Each row of a before or after table is a point. The points were changed in one or more steps. Then noise was added and the rows were shuffled. The steps act on columns, c1 being the first. Write out the steps. A step turns or swaps two columns, mirrors them in a line or flattens them onto one, adds a multiple of one to another, or multiplies or shifts one. Angles are multiples of 10 degrees, from the lower column toward the higher: turns from -170 to 170, lines from 10 to 170 but not 90. Use the fewest steps. Two steps may share a column if one is a turn and the other turns, adds or multiplies; they go together, in the order done. Otherwise the lowest column goes first.
In the rows, 128 means zero.

Before (9 x 3):
[[145 152  79]
 [109 177 129]
 [129 128 164]
 [ 97 107  53]
 [163  77 156]
 [ 91  94 162]
 [206  78 133]
 [167 111 154]
 [196 111 157]]
After:
[[ 93 129  53]
 [142 176  78]
 [199 130 157]
 [163 128 154]
 [163 101 160]
 [ 89 116 162]
 [209  97 133]
 [130 148 162]
 [109 197 125]]
Steps: shift c2 by 20

Before, 11 rows:
[[110  81 175  66]
 [ 93 118 158 120]
 [137 184 132 152]
 [124 129 210 104]
 [ 74 117 111 162]
 [ 85 194  84 144]
 [ 83  90 152 134]
 [161 196  63 163]
 [130 118 168 127]
 [ 82 103 175  95]
 [129 191  96 162]]
After (11 x 4):
[[158  63 190 167]
 [131 151  99  79]
 [101 213 130 120]
 [161 114 111  76]
 [111 164 113  97]
 [ 96 180 108  87]
 [151 130 184 129]
 [129 169 119 132]
 [ 64 182  77 116]
 [145  83 190  82]
 [163  93 185 130]]
Steps: swap c1 and c4; swap c2 and c3

Before (8 x 8):
[[173 125 134  82 111  88 114  70]
 [126 226 151  86 108 128 212  81]
 [150 118  97 180 149  90 139 144]
 [130  84 130  79 107 118  88 120]
 [151  92 120 108  90 146 119  74]
 [129 189 129  85  54  81 187  77]
 [164 123 157 186 119 103 126 149]
 [212 128  94 167 118  95 128 185]]
After, 8 rows:
[[170 222 114 141 137 128 107  35]
 [171  84 113 156 111 149 174 102]
 [154 144  96 184 140  90 171 100]
 [ 78 138 169 128 102  92 134 132]
 [ 95 147 180 194  70  98 103 165]
 [173  90 114 142 147 116 157 155]
 [213 212 121 140 109  82 129  57]
 [ 96 130 111 142  72 106  98 149]]
Steps: turn c1 and c4 by 110 degrees; turn c1 and c5 by 50 degrees; add -0.5 times c6 to c2; turn c7 and c8 by -50 degrees; turn c3 and c7 by -150 degrees

Before (12 x 9):
[[ 36 153 109  61 104 104 162  45 116]
 [148 212 167 138 118 126 168  38  53]
 [162 136 144  88 116 169  66 136 116]
 [106 101  84  93 202 115 152 147 177]
 [123 143 128 111 182 178 140  99 107]
 [137 162  90 167 145 152 102  74 106]
 [109 112 147 147  88  83 182 166 152]
 [100 176  90 152 126 146 165 153  94]
 [ 69  59  63  98 159 192 101 101 170]
 [129  71 147 108 176 194  53 149 120]
 [137 175 155 103 114 176 158 114 135]
 [108 157 150 177 174 121 112 158 162]]
After:
[[152 164 112  88 147 154  86  75 122]
 [121 172 136 148 116 177 177 116 135]
 [106 114 146 141  86  83 214 164 114]
 [106 155 145 132 168 123 101 159 107]
 [119  71 136 133 178 197   9 148 142]
 [127 142 132 116 180 179 148 100 137]
 [141 134 116 135 114 167  29 138 148]
 [125  59 131 179 159 194  87 104 129]
 [121 217 135  56 113 128 193  38 139]
 [ 81 150 165 149 105 105 184  42 154]
 [136 104 121 190 203 115 166 147 134]
 [128 174 126  85 129 149 187 157 128]]
Steps: flatten c1 and c3 onto the line at 140 degrees; turn c4 and c9 by -120 degrees; multiply c9 by 0.4; multiply c7 by 1.6

Before (8 x 11):
[[177 119 121 131 128 137 122 109 183 140 136]
 [122 125 117  89 150 107 120 102 115 100 109]
 [104 151 152 154 131 113 111 102 168 159 108]
 [ 97 148  77 145 133 108 120 235 119 148 122]
 [ 90 129  97  72 140 135 134 145 163 155  98]
 [150 146 125 150 131 160  98 206 168 123 175]
 [ 90  73 108 139 108 119 115  87 118 156 135]
 [135 161 132 168 134 136 121  99 147  46  94]]
After:
[[121 124 116  87 113 127 140 100 112 101  77]
 [176 116 119 131 142 137 174 103 182 142 145]
 [134 162 132 165  77 129 141 122 147  43  59]
 [ 99 149  74 142 120 123 142 252 117 149 114]
 [150 152 126 151 206 102 144 219 167 125 216]
 [101 151 155 152 100 131 185 116 169 159  80]
 [ 89  69 109 140 122 117 132  48 118 155 158]
 [ 92 128  96  71  88 141 151 147 162 153  62]]
Steps: add 0.7 times c2 to c8; multiply c11 by 2.5; turn c5 and c11 by -40 degrees; add -1 times c9 to c6; turn c6 and c7 by -110 degrees

Before (10 x 12):
[[120 197 135 121 165 147 104 128 114 123 159 126]
 [184 151  71 109 133 188 139 114 165 116 111 105]
 [106 176 127 127 173 110 130 158 106 127 154 210]
 [162 141  89  88  83 118  85 178 135  91 104 126]
 [127 184 135 161 149 127 166 137 106 137 134 133]
 [104 179 181  94 121 183  99 160 117 140  96 171]
 [151 107  99  84 113  73  86 160 193 108  96 119]
 [158  89  92  91  94 127 113 143 186  45 113 101]
 [143 158 143  90 161 125 140 128  86 131 134 148]
 [ 87 176 153  63 111 172 124 189 122 158 141 150]]
After, 10 rows:
[[135 124 148 131  80 129 128 157 105 129  40 206]
 [116 100 130  97 181  85  83 186 148  90 128 126]
 [155  79  83  99 128 192  99 170 125 140  84 171]
 [100 120 134  91 100 144 139 135  83 131  85 147]
 [111 136 123  98 175  96 115 148 189  45 193 100]
 [ 74 102  59 110 142  77 140 118 159 118 110 104]
 [124 123 111 123  93 139 105 127 121 128   7 126]
 [108 112 177  91 150  88  92 165 207 104 184 116]
 [122 102 128 162 107 134 167 130  95 139  44 132]
 [170 117  91  77 130 158 125 197 123 160  50 149]]
Steps: turn c1 and c5 by 160 degrees; turn c2 and c11 by -120 degrees; multiply c11 by 1.6; turn c3 and c6 by 80 degrees; turn c4 and c8 by -10 degrees; add -0.3 times c7 to c9

Before (12 x 14):
[[ 74 172 183 143 138 149 127 112 110  93 158 143 119 101]
 [ 81 230 183 121 109  92 160  97 100 137 173 153 141  91]
 [158 133 137  97 132 141 180 134 136 120 159  79 108 100]
 [103  93 106 194 135 142 168 154 162 161  90 123 102 112]
 [131 101 103  97 140  84 142 147 118 109 134  86 121 161]
 [168 105 138 101 106 103 166 179 121  96 164 134 134  99]
 [ 90 244 181 102 125 105  79 149  89 167 167 131 148  79]
 [153 110 122 138 181 120 173 145 185 103 131 102 155 143]
 [122 126  84 164 146 154 181 167 119 118 111  96 153 139]
 [152 107 111 122 115 153 149 136 156 130 102 108 153 176]
 [165 131 158 183 125 113 158 157 103 132 119 104 105 124]
 [128 139 161 106  83  86 150 152 144  71 166  66 145 107]]
After, 12 rows:
[[139  88 195 118 129 105 247 149 139 164 172 125  81  78]
 [155 123 103 153 108 152  95 134 150 125 107 108 151 176]
 [145 101 174 152  80  84 124 153  71  58 177  66 130 107]
 [ 99 119  96 115 138 142  73 157  79 160  95 120 106 106]
 [151  89  69  97 146 156  96 165 147 118 121  97 117 137]
 [114  82 145 153 131 139  99 129 165 119 162  79 163  98]
 [113 100 199  99 138 149 156 111 155  98 155 143  78 109]
 [160 106 117 166 183 123  87 141  75 118 143 102 153 144]
 [133  41 196 113 107  93 185 104  98 132 164 154  79  89]
 [141 115 139 143 106 101  87 178 116  83 184 129 165  96]
 [122 144  94 146 142  76 101 152  92 115 142  89 127 161]
 [108 102 164  79 127 111 108 156  77 135 127 102 168 127]]
Steps: mirror c1 and c13 in the line at 40 degrees; turn c2 and c7 by 130 degrees; multiply c3 by 1.3; turn c4 and c9 by -130 degrees; add 1.5 times c6 to c9; add 0.3 times c5 to c10; add 0.3 times c8 to c11
